Each row of a before or after table is a point. The points were changed in one or more steps. Then noise was added and the rows were shuffled. The steps act on columns, c1 being the first. What was done? A step turns or swaps two columns, mirrors them in a line or flattens them onto one, adds a multiple of one to another, or multiplies or shifts one. Angles are multiples of 10 degrees, from the lower column toward the higher: turns from -170 to 170, lines from 10 to 170 but not 90. Use the fewest steps. Two steps may share a column if one is a turn and the other turns, adds or multiplies; they go together, in the order done. Otherwise the lowest column goes first.

Before (13 x 3):
[.05 -.31 .15]
[-.42 .06 .54]
[.07 .39 -.11]
[-.07 -.05 .17]
[.09 .34 .12]
[-.39 -.27 -.30]
[.18 .30 .40]
[.19 .42 .14]
[.39 -.07 .21]
[-.30 .00 -.33]
[-.02 .18 .51]
[.23 .27 -.36]
[.31 .19 -.23]
After:
[.24 -.35 -.01]
[.43 .17 -.08]
[.07 .58 .09]
[.54 -.15 .36]
[.69 .41 .29]
[.67 .13 .46]
[.76 -.37 .27]
[.08 -.30 -.23]
[.58 .14 .37]
[.79 -.21 .17]
[.46 .52 .19]
[.91 .19 -.07]
[.53 .13 -.29]
Steps: shift c1 by .50; swap c2 and c3

Before (14 x 4):
[-.09 -.30 -.27 .68]
[-.22 .08 .05 -.18]
[.29 -.27 -.32 .23]
[-.14 -.23 -.15 -.23]
[.00 .08 -.34 .03]
[.13 -.12 -.01 .39]
[.14 -.11 .14 .50]
[-.18 -.18 -.31 .37]
[-.44 -.58 -.23 -.35]
[-.51 -.54 -.23 -.20]
[-.14 -.05 -.40 .07]
[.47 -.17 .05 .03]
[.27 -.04 -.25 .10]
[.47 -.04 -.20 .08]
After (14 x 4):
[-.11 -.24 .01 -.25]
[.47 -.02 -.18 .06]
[.43 -.19 .15 .03]
[.29 -.27 -.14 .22]
[.16 -.09 .23 .51]
[-.12 -.04 -.35 .08]
[.14 -.15 .07 .39]
[-.08 -.26 -.04 .70]
[-.18 -.17 -.19 .37]
[-.48 -.54 .16 -.17]
[-.02 .08 -.38 .04]
[-.43 -.59 .17 -.37]
[-.22 .06 .02 -.20]
[.27 -.05 -.23 .10]
Steps: add -0.7 times c2 to c3

Before, 9 rows:
[.33 -.02 -.33 -.30 -.43 -.48 .36 -.38]
[-.02 -.05 -.10 -.18 .00 .02 -.20 .57]
[.30 .10 -.37 -.02 .34 .06 .30 -.23]
[.01 .20 -.34 .12 -.20 .11 -.06 .26]
[-.21 .32 .08 -.23 .31 .30 .35 .18]
[-.13 -.32 -.10 .02 -.14 .12 .25 .37]
[.00 -.05 -.10 .21 .03 -.19 -.02 -.11]
[.56 .18 -.20 .01 -.08 -.55 .70 -.34]
[.35 -.15 .06 .08 -.23 .05 .09 -.06]
After (9 x 8):
[.04 -.39 -.38 .00 -.26 .09 -.49 -.01]
[.02 .06 -.07 .02 -.02 .01 .83 -.46]
[.40 -.04 -.37 .00 .37 -.48 -.69 .07]
[-.01 .01 -.11 .03 -.05 -.18 -.09 .13]
[-.41 -.20 .08 -.04 -.11 .34 .00 -.45]
[.43 -.04 .04 -.02 .12 .05 -.15 .02]
[-.02 -.08 -.34 .00 .26 .10 .39 -.23]
[.13 .35 -.11 -.01 -.06 .09 .30 -.60]
[.33 -.47 -.20 -.01 .17 -.53 -.84 -.19]
Steps: turn c2 and c5 by 150 degrees; turn c1 and c2 by -40 degrees; multiply c4 by 0; multiply c8 by 1.6; turn c7 and c8 by -130 degrees

Before:
[-.20 -.43 .08 .07 -.12 -.26 -.71 .36 -.24]
[-.47 .33 -.18 .07 .04 -.07 -.04 .67 -.01]
[-.20 -.35 .34 -.04 .18 -.05 .05 -.01 -.31]
[.54 -.06 .39 .53 -.09 .20 -.41 .36 -.38]
[.11 .10 -.22 -.45 .27 .44 .02 .23 .30]
[-.19 -.10 .29 .21 .19 -.07 -.02 .50 .12]
[-.32 .16 -.41 .24 .25 -.03 -.19 -.01 .03]
[.25 .19 -.02 -.03 -.04 .13 -.08 -.12 .14]
After, 8 rows:
[.24 .13 .09 .14 .18 -.19 -.02 .48 -.01]
[.30 .35 -.60 .21 .24 -.16 -.18 -.01 .16]
[.04 -.23 -.13 -.10 -.09 -.31 -.71 .34 .29]
[.05 .31 -.44 -.11 .28 .72 .02 .25 -.34]
[-.14 .39 -.24 .07 -.04 .15 -.09 -.13 -.23]
[.01 -.13 .14 -.08 .16 -.02 .04 -.01 .35]
[-.65 .14 .20 .60 -.10 -.06 -.42 .37 .06]
[.38 .53 -.37 .00 .04 -.11 -.05 .68 .24]
Steps: turn c1 and c9 by -150 degrees; shift c2 by .20; shift c3 by -.20; multiply c6 by 1.3; turn c4 and c6 by -30 degrees

Before:
[-.31 -.16 .05 -.58 .00 .31 .07 .38 .23 .21 .28]
[.12 .47 .03 .20 -.34 .16 -.04 .05 -.02 .16 -.04]
[.13 .11 -.04 .35 -.47 .14 .14 .09 .13 -.18 -.16]
[.20 .00 .30 .39 -.21 .15 -.02 .12 -.01 .06 .04]
[.08 -.04 -.19 -.38 -.24 -.06 -.21 .28 -.31 .24 -.24]
[.27 .17 .18 .11 -.31 -.02 -.10 -.16 .19 -.11 .03]
[-.06 -.05 .29 -.66 .03 .51 .07 .31 -.05 -.05 .02]
[-.08 -.12 .08 -.62 -.03 .27 .35 .06 -.04 .35 .04]
[.17 .19 -.02 .24 .03 .11 -.07 -.04 .12 .03 -.29]
[.29 .07 -.18 .17 -.27 .37 -.12 -.16 .01 .11 .02]
After:
[-.03 -.19 -.03 .46 -.24 -.08 -.21 .29 .19 .40 .26]
[.08 .08 -.12 .35 -.02 .28 .35 .06 -.47 .56 -.05]
[-.10 -.03 .09 -.28 -.46 .13 .14 .09 .94 -.29 .17]
[-.28 -.16 .07 -.08 -.28 .35 -.10 -.15 .55 .19 .02]
[-.20 .30 -.01 -.19 -.20 .16 -.02 .13 .65 .10 -.01]
[.26 .05 -.15 .10 .00 .30 .09 .36 -.62 .32 -.32]
[-.11 -.03 .18 -.23 .03 .11 -.09 -.03 .10 .05 .33]
[-.10 .02 .48 -.09 -.33 .16 -.04 .06 .68 .26 .06]
[-.26 .18 .17 -.21 -.32 -.03 -.10 -.16 .46 -.16 .02]
[.05 .29 -.05 .37 .02 .52 .05 .32 -.58 -.08 -.02]
Steps: turn c1 and c11 by 170 degrees; swap c2 and c3; turn c4 and c9 by 120 degrees; add -1.5 times c5 to c9; multiply c10 by 1.6

Before:
[-.16 -.27 -.19 .14 .03 -.28 .03 .06 -.33 .07 .05 .09]
[.07 .11 -.20 .06 -.27 -.08 -.03 .27 -.39 -.14 .08 -.16]
[-.17 -.13 -.17 -.05 .14 -.31 .15 -.08 -.10 -.08 .18 .06]
[-.04 -.01 -.10 -.17 .00 -.10 .08 .03 -.10 .33 -.26 .12]
[.06 -.12 -.16 -.17 .05 .06 .20 .06 -.13 -.04 -.12 -.16]
[.04 .11 .06 -.07 .00 .12 .11 .16 -.35 .28 .09 -.21]
[-.05 -.27 -.21 -.24 -.19 -.04 .07 -.09 -.21 -.08 -.15 .03]
[-.16 -.25 -.35 .17 -.20 .04 .08 .24 -.11 .08 -.29 .20]
[.06 .05 -.03 .01 -.26 -.23 .06 -.23 -.17 -.08 -.05 -.16]
[-.22 .06 -.08 -.13 .02 .13 .04 -.09 -.10 .31 -.10 -.01]
[-.18 -.21 -.02 .01 -.03 -.04 -.13 .07 .06 -.07 -.03 .20]
[.18 -.14 -.09 -.26 -.01 -.01 .19 -.11 -.16 .27 .17 .11]
[-.09 .11 .09 .11 -.14 -.05 -.14 -.21 -.28 -.12 -.07 .26]
[-.19 .15 .06 .03 -.26 -.10 .24 .06 -.34 .27 -.14 .01]
After:
[-.17 -.25 -.35 .18 -.20 .12 -.13 .25 .06 -.22 .30 .02]
[-.16 -.27 -.19 .14 .03 -.84 -.02 .06 .33 -.11 .00 -.05]
[-.05 -.27 -.21 -.24 -.20 -.12 -.20 -.09 .18 -.07 .18 .27]
[.06 -.12 -.16 -.17 .05 .17 -.48 .06 .10 -.36 .14 .01]
[-.17 -.13 -.17 -.05 .14 -.93 -.40 -.08 .13 -.23 -.16 .12]
[.06 .04 -.03 .01 -.26 -.69 -.19 -.22 .16 -.05 .08 -.17]
[-.19 .14 .06 .03 -.27 -.30 -.38 .06 .31 -.66 .20 -.02]
[-.18 -.22 -.02 .01 -.03 -.12 .25 .07 -.06 .31 .02 .19]
[-.04 .00 -.10 -.18 .01 -.30 .03 .02 .06 -.41 .27 .29]
[-.23 .06 -.08 -.13 .01 .39 .11 -.09 .08 -.32 .12 .12]
[.07 .11 -.19 .06 -.27 -.24 -.02 .27 .39 .17 -.01 -.22]
[.04 .11 .06 -.07 -.01 .36 -.07 .15 .35 -.43 -.03 -.15]
[-.09 .11 .09 .12 -.13 -.15 .25 -.21 .26 .36 .11 .15]
[.18 -.14 -.10 -.26 -.01 -.03 -.26 -.11 .18 -.58 -.14 .37]
Steps: add -1 times c4 to c12; multiply c6 by 3; multiply c7 by 3; turn c7 and c10 by -140 degrees; turn c9 and c11 by -170 degrees

Before (12 x 14):
[.31 .02 .00 -.37 .15 -.09 .12 -.09 -.06 .30 -.03 .15 .00 -.17]
[.25 .15 -.12 -.25 -.11 .46 -.31 -.17 .26 .38 .17 .33 .17 -.19]
[-.18 .33 -.17 -.08 .28 .20 -.10 -.12 .06 .54 .14 -.02 .23 -.31]
[-.21 .11 -.04 .65 .04 -.61 -.16 -.06 .19 -.42 -.46 -.21 .50 .17]
[-.06 .27 -.05 -.39 .12 .24 -.29 .05 -.05 .05 .37 .28 -.03 -.41]
[-.01 .05 -.18 -.48 -.22 -.18 -.18 .32 -.01 .46 -.11 .01 .23 -.25]
[-.13 .00 -.17 -.33 .16 .34 -.06 -.01 -.14 .21 .09 .24 .38 .10]
[.25 -.15 .15 .45 .15 -.05 -.58 .17 -.45 .12 -.56 .36 -.10 .03]
[.32 .27 .37 .43 -.23 -.62 -.25 .32 -.54 .15 -.39 .21 .26 .30]
[-.28 .11 .19 -.21 -.11 .17 .21 .17 .23 .34 -.08 .16 .02 -.04]
[.11 .31 -.47 .52 .13 -.31 -.18 .27 .12 -.16 -.09 -.21 .09 .31]
[.02 -.20 .06 .41 -.08 -.54 -.29 .08 -.26 .29 -.11 .49 .03 .18]
After, 12 rows:
[.23 .01 -.01 -.38 .41 -.09 -.29 -.10 -.07 .29 -.02 .02 .03 .19]
[.02 .31 -.47 .51 .34 -.31 .07 .29 .13 -.35 -.09 .30 .08 .02]
[.29 .27 -.05 -.41 .30 .24 .25 .05 -.05 .39 .39 -.12 -.06 -.14]
[-.19 .12 -.05 .66 .09 -.61 .28 -.06 .18 -.36 -.45 .12 .50 -.27]
[.44 .26 .37 .43 -.58 -.63 -.01 .30 -.54 -.17 -.39 .09 .26 .29]
[.12 -.01 -.16 -.33 .41 .35 .13 -.01 -.14 .02 .10 -.21 .38 .24]
[.50 .13 -.14 -.25 -.30 .45 .06 -.17 .27 .36 .17 -.02 .16 .20]
[-.18 .10 .17 -.21 -.29 .18 .02 .17 .23 .20 -.09 -.36 .02 .27]
[.11 .05 -.19 -.49 -.55 -.18 .15 .33 -.01 .45 -.11 .05 .23 .25]
[.66 -.16 .14 .45 .37 -.06 .28 .15 -.45 .04 -.57 .08 -.09 .11]
[.48 -.21 .05 .43 -.21 -.56 .20 .08 -.25 -.03 -.12 -.26 .03 .34]
[-.06 .33 -.18 -.09 .68 .20 .18 -.12 .06 .54 .15 -.03 .23 .32]
Steps: turn c1 and c7 by -140 degrees; turn c1 and c12 by -140 degrees; multiply c5 by 2.5; turn c10 and c14 by 60 degrees

Before, 10 rows:
[.34 .21 -.07 .46 -.02 .30 -.38 .42 .20 -.62 .20 -.14 -.69 .05 .27 .43 .23 -.23]
[.28 .38 -.47 .34 -.39 .02 .04 .20 .31 -.13 .36 .11 -.44 -.05 .25 .24 .32 -.06]
[.48 -.01 -.16 .45 .29 .34 -.12 .10 .04 -.06 -.54 -.39 -.20 .55 -.25 .14 -.21 -.03]
[.09 -.12 .14 -.29 .04 .14 .38 .05 -.01 -.16 -.03 -.21 .54 -.04 -.47 -.08 -.45 -.12]
[-.11 -.18 .16 -.07 .22 -.29 .39 -.02 -.44 .01 .29 .25 .32 -.20 -.18 -.34 .06 -.16]
[-.15 -.51 .02 -.24 .13 -.44 .20 -.14 .20 -.12 .12 .01 .15 -.39 -.30 -.36 .11 -.01]
[-.18 -.31 -.14 .04 .45 -.10 .45 -.38 -.18 -.09 -.01 -.34 .55 -.26 -.38 .07 -.26 -.22]
[-.31 -.46 -.07 -.03 .27 .12 .45 .21 -.19 .17 .29 -.15 -.03 -.42 -.58 -.17 .08 .12]
[.14 .28 -.25 -.15 -.02 .07 .11 -.01 .05 -.44 .12 .09 -.67 -.12 .51 .13 .09 .15]
[.17 -.37 -.17 .47 -.01 .62 -.37 .08 .06 -.14 -.25 -.11 -.08 .47 .07 .47 -.28 .08]
After, 10 rows:
[.10 -.11 -.12 .32 .03 -.15 .37 -.02 -.02 -.16 -.07 -.21 -.48 -.09 .01 -.08 -.32 -.24]
[.46 .20 .05 -.37 -.01 -.01 -.38 -.28 .19 -.61 -.34 -.14 .42 .07 .00 .42 .16 .66]
[.13 .29 .28 -.65 -.03 .09 .10 .05 .05 -.43 -.13 .09 .25 -.02 .00 .14 .06 .02]
[-.19 -.51 .12 .01 .13 .32 .20 .08 .21 -.12 .32 .01 -.23 -.37 .01 -.36 .08 -.17]
[.49 -.02 -.04 .05 .31 -.74 -.12 .07 .04 -.06 .03 -.39 .36 .57 -.01 .14 -.15 .33]
[.19 -.38 -.01 .16 -.02 -.55 -.37 -.02 .05 -.14 -.39 -.11 .40 .51 .01 .47 -.19 .24]
[-.22 -.46 .20 -.04 .27 .16 .44 -.31 -.19 .17 -.23 -.15 .08 -.35 .00 -.17 .06 -.10]
[.34 .38 .47 -.21 -.39 .33 .04 -.10 .30 -.13 -.21 .11 .36 .11 -.01 .24 .21 .37]
[-.11 -.18 -.09 .24 .22 .46 .40 -.01 -.43 .01 .07 .26 -.27 -.24 .00 -.35 .03 -.02]
[-.30 -.30 .22 .50 .46 -.05 .46 .30 -.18 -.08 .15 -.34 -.32 -.20 -.01 .06 -.19 .02]
Steps: mirror c1 and c8 in the line at 10 degrees; mirror c3 and c14 in the line at 100 degrees; turn c4 and c13 by -60 degrees; turn c13 and c18 by -140 degrees; add 0.3 times c12 to c11; turn c6 and c11 by -120 degrees; multiply c15 by 0; multiply c17 by 0.7
